Each point is reached from the start by the listed moves, each made once or not at all, plus a little noise. Is the number of moves made odd or even? Then give how often each move was made.
In the rows, 128 means zero.

Moves:
(1): [134 145 137 102 174]
(2): [164 147  95 109 108]
(3): [126 184 148 179 139]
Start: [127 121 115 100 161]
Points:
[175 159 100  68 188] -> even (1, 1, 0)
[162 193  92 128 151] -> even (0, 1, 1)
[162 210 111 113 198] -> odd (1, 1, 1)

Moves:
(1): [151 159  55 168 136 133]
(2): [ 92 157 139 178 173  86]
(3): [111 153 182 171 108 117]
(4): [ 94  96 121 160  86 150]
Start: [156 140 102 117 160 124]
Points:
[146 140  24 188 124 151] -> even (1, 0, 0, 1)
[140 167 156 159 140 110] -> odd (0, 0, 1, 0)
[162 193  84 201 149 117] -> even (1, 0, 1, 0)

Moves:
(1): [ 91 162 135 118  72 139 135 117 121 102]
(2): [117 165 141 101 101 135  89 132  99 155]
(3): [132 126 147 149 106 111 141 124 111 153]
(4): [102  93  81 141 116  75  79 146 130 129]
(5): [154 136 118 119 110 146 158 124 102 135]
(6): [107 133 102 175 107 132 100 128 141 123]
(7): [127 152 112 103 165 116 137 121 155 137]
(8): [116  93 105 140 111 148 139 132 103 173]
Start: [150  99 110 119 127 174 127 135 156 123]
Points:
[134 116  64 141  44 223  99 140  92 196] -> even (0, 1, 0, 0, 1, 1, 0, 1)
[112 134 116 108  69 185 136 122 147  99] -> odd (1, 0, 0, 0, 0, 0, 0, 0)
[ 45 124  37 154   7 133  51 139 126 198] -> odd (1, 1, 1, 1, 0, 1, 1, 1)
[134 137  71 136  56 195 125 129  97 229] -> even (0, 1, 1, 0, 1, 1, 1, 1)

Moves:
(1): [139 120 119 108 149 140 148  88 129 115 112 143]
(2): [147 145 131 123 122 158 164 127 161 133  89 142]
(3): [130 119 147 122 143 117 112  81 184 132 136 106]
(4): [132  78 135 138 120 123 145 117 129 131 137 144]
(5): [145 150 139 155 142 115 126 146  98 100 124 146]
(6): [150 141 109 137 115 132 100 156 137 146 125 123]
(7): [113 157 153 106 175 143 151 134  83 169 150 109]
(8): [131  91 116 136 132  80 137 141 129 111 132 117]
(9): [124 145 149 117 150 140 118 130 146 155 101 164]
(10): [119 141 109 142 102 124 132 123 141 148 144 126]
(11): [116 135 106 156 116 126 126 129 105 117 113 111]
Start: [129 136 152 114 105 130 157 143 132 140 137 126]
Points:
[109  88 150 143 136  92 204 148  67 150 158  94] -> even (0, 0, 0, 1, 0, 0, 1, 1, 0, 0, 1)
[125 229 188 137 156 155 193 116 152 199  96 126] -> odd (0, 1, 1, 0, 1, 0, 1, 0, 1, 1, 1)
[182 119 170  89 140 174 180  67 249 189  64 177] -> even (1, 1, 1, 1, 0, 1, 0, 0, 1, 0, 0)
[120 172 115 118 151 120 174 148 103 203 120 123] -> odd (1, 0, 0, 0, 0, 1, 1, 1, 1, 1, 1)
[130 137 195  85 181 183 228  55 173 198  78 147] -> odd (1, 1, 1, 1, 0, 0, 1, 0, 1, 0, 1)
[123 165 175  93 155 148 183 147  82 183 159 110] -> odd (0, 0, 0, 0, 0, 0, 1, 0, 0, 0, 0)
[189 158 137 162  91  88 157 149 215 142 113 121] -> even (0, 1, 1, 0, 1, 1, 0, 1, 0, 1, 0)

Moves:
(1): [121 135 134  95  98 152 119 114 127 138 151 141 123 115  93]
(2): [135 101 133 139 114 151 136 127 115 120 135 137 122 125 140]
(3): [126 161 139 142 125 131 120 111 124 129 128 131 140 123 138]
(4): [112 145 127 113 113 127 147 135 120 159 107 135 136 129 120]
(5): [ 77 164 128 166 106  95 137  93 123 160 101 116 118 138 128]
(6): [146  97 126  99 162 129 168 129 100 139  86 119 161 139 118]
(7): [136 120 116 153 147 132  96 137 127 106 103 110 144 104 164]
(8): [ 79 125 122 120 115 182  99 127 141  94 157  98 127 118 160]
(9): [129 173  99 127 141 144 113  96 131 147 130 142 125 120 138]
(10): [128 138 133  94 122 143 118 132 166 128 120 148 135 129 107]
(11): [146 152 112 124 139 153 139 115 131 137 133 127 112 102 131]
(12): [116  92 126 121 113 132 131 128 134 152 170  92 148 146 117]
Start: [150 111 133 113 155 113 161 160 117 153 145 122 152 121 137]
Points:
[ 58 145 118 132 134 154 101 138 160 128 112  82 161  99 183] -> even (0, 0, 0, 0, 1, 0, 1, 1, 0, 1, 0, 0)
[ 54 158 117 135  95 208 130 110 144 186 147  65 182  83 191] -> odd (0, 1, 1, 1, 1, 0, 1, 1, 0, 1, 1, 1)
[ 92 126  95  54 125 228  66 126 173 152 205  86 185  87 147] -> even (1, 0, 0, 0, 0, 0, 1, 1, 1, 1, 0, 1)
[129 180 133 100 147 132 204  79  81 216 104 117 168  97 106] -> odd (1, 0, 1, 0, 1, 1, 0, 0, 0, 0, 1, 0)
[ 91  72 126  99 127 171 133 159 135 144 215  56 170 129 158] -> even (0, 0, 0, 0, 0, 0, 0, 1, 0, 0, 0, 1)
[ 87 137 124 104  69 156 205 105  98 249 173 104 143 107  97] -> even (1, 1, 0, 1, 1, 0, 0, 0, 0, 0, 1, 1)
[169 102 157  43 134 179 179 134 107 168 126 157 193 113  93] -> odd (1, 1, 1, 0, 0, 1, 0, 0, 0, 1, 0, 0)
[ 95 167 144 154  91 132 148 109  81 196 104 124 166  89 154] -> even (1, 1, 1, 1, 1, 0, 1, 0, 0, 0, 0, 0)

Moves:
(1): [140  96 127 113 130 125 113 123 143 112 117 127 143 132 137 137 131 111
 123 125 118]
(2): [115 143 116 115 130 126 136 119 155 117  90 114 151 110 139 126 132 120
 134 122 127]
(3): [117 131 107 119 117 134 155 113 126 135 112 123 128 121 149 151 149 127
 120 116 116]
(4): [126 130 128 116 120 125 124 135 124 126 130 120 118 129 129 125 129 132
 133 126 117]
(5): [113 139 107 109 139 132 136 138 132 121 138 163 114 125 136 127 142 115
 128 125 122]
(6): [131 117 140 112 118 127 143 120 136 144 118 132 131 118 131 118 129 133
 129 128 134]
(7): [121 123 118 127 114 140 124 127 118 134 119 139 115 127 129 135 117 126
 128 123 130]
(8): [137 125 134 138 133 150 122 124 116 119 128 124 131 127 131 121 122 156
 116 135 129]
(9): [142 117 136 115 125 122 130 149 127 126 129 132 121 162 155 152 129 128
 133 129 131]
(10): [120 123 119 147 120  98 171 140 160 115 104 144 105 121 114 112 137 121
 143 134 120]
(11): [142 130 134 130 126 123 134 112 139 131 124 124 120 135 122 126 116 122
 121 122 115]
(12): [131 136 132 134 123 142 129 119 138 124 127 122 142 121 123 127 113 128
 128 144 115]
(13): [116 139 135 127 134 115 118 140 134 128 114 142 119 113 108 140 131 131
 137 133 126]
(14): [138 116 116 129 140 117 123 118 118 124 126 117 134 128 124 118 115 128
 138 148 118]
(15): [120 138 114 125 131 115 126 136 132 118 123 129 132 114 138 125 122 117
 112 139 121]
(16): [114 116 144 123 137 129 121 118 121 140 133 126 116 131 135 134 141 128
 133 128 144]
(17): [117 123 124 128 132 129 140 132 136 144 112 131 135 131 138 126 121 127
 134 115 123]
(18): [122 111 136 128 112 112 136 117 138 122 133 128 120 156 124 129 115 134
 111 124 130]
Start: [135 148 142 134 120 134 121 123 141 124 102 137 125 129 144 119 135 130
 130 132 119]
Points:
[138 110  80  79 129 150 156 100 172 108  17 151 139 149 220 161 128 111
 128 110  67] -> even (1, 1, 1, 0, 1, 0, 1, 1, 1, 0, 1, 0, 0, 1, 0, 0, 1, 0)
[ 86 156  78  58 121 114 171 134 178 135   7 172 129  96 211 157 139 103
 141 130  85] -> even (0, 1, 1, 0, 1, 1, 1, 0, 1, 0, 0, 0, 1, 1, 1, 0, 1, 0)
[116 162 135 100 132 148 138 117 154 115  79 168  95 127 187 170 147 129
 105 152  85] -> odd (0, 0, 1, 0, 1, 0, 0, 1, 1, 0, 1, 1, 1, 0, 1, 1, 0, 0)
[ 96 133  77 114  93 110 213  87 198 101  12 157  87 129 167 108 118 128
 128 117  58] -> odd (0, 1, 1, 1, 1, 0, 1, 1, 0, 1, 1, 0, 0, 1, 0, 0, 1, 1)
[115  88  89 125 122 100 162 124 183  79  53 186 103 138 165  93 109 114
 112 151  74] -> odd (1, 0, 0, 0, 1, 0, 1, 1, 0, 1, 0, 0, 0, 1, 1, 0, 1, 1)
[105 143 137 108 123 104 135 105 162 116 115 164  90 148 157 121 130 107
  95 131 113] -> odd (0, 0, 0, 0, 1, 0, 0, 0, 0, 0, 1, 0, 0, 0, 1, 1, 0, 1)
[156  94 152  94 130 121 108 103 135 113  65 120 105 158 180 173 146 140
 133 143  78] -> odd (1, 0, 1, 1, 0, 0, 0, 1, 1, 0, 1, 0, 1, 1, 0, 1, 0, 0)
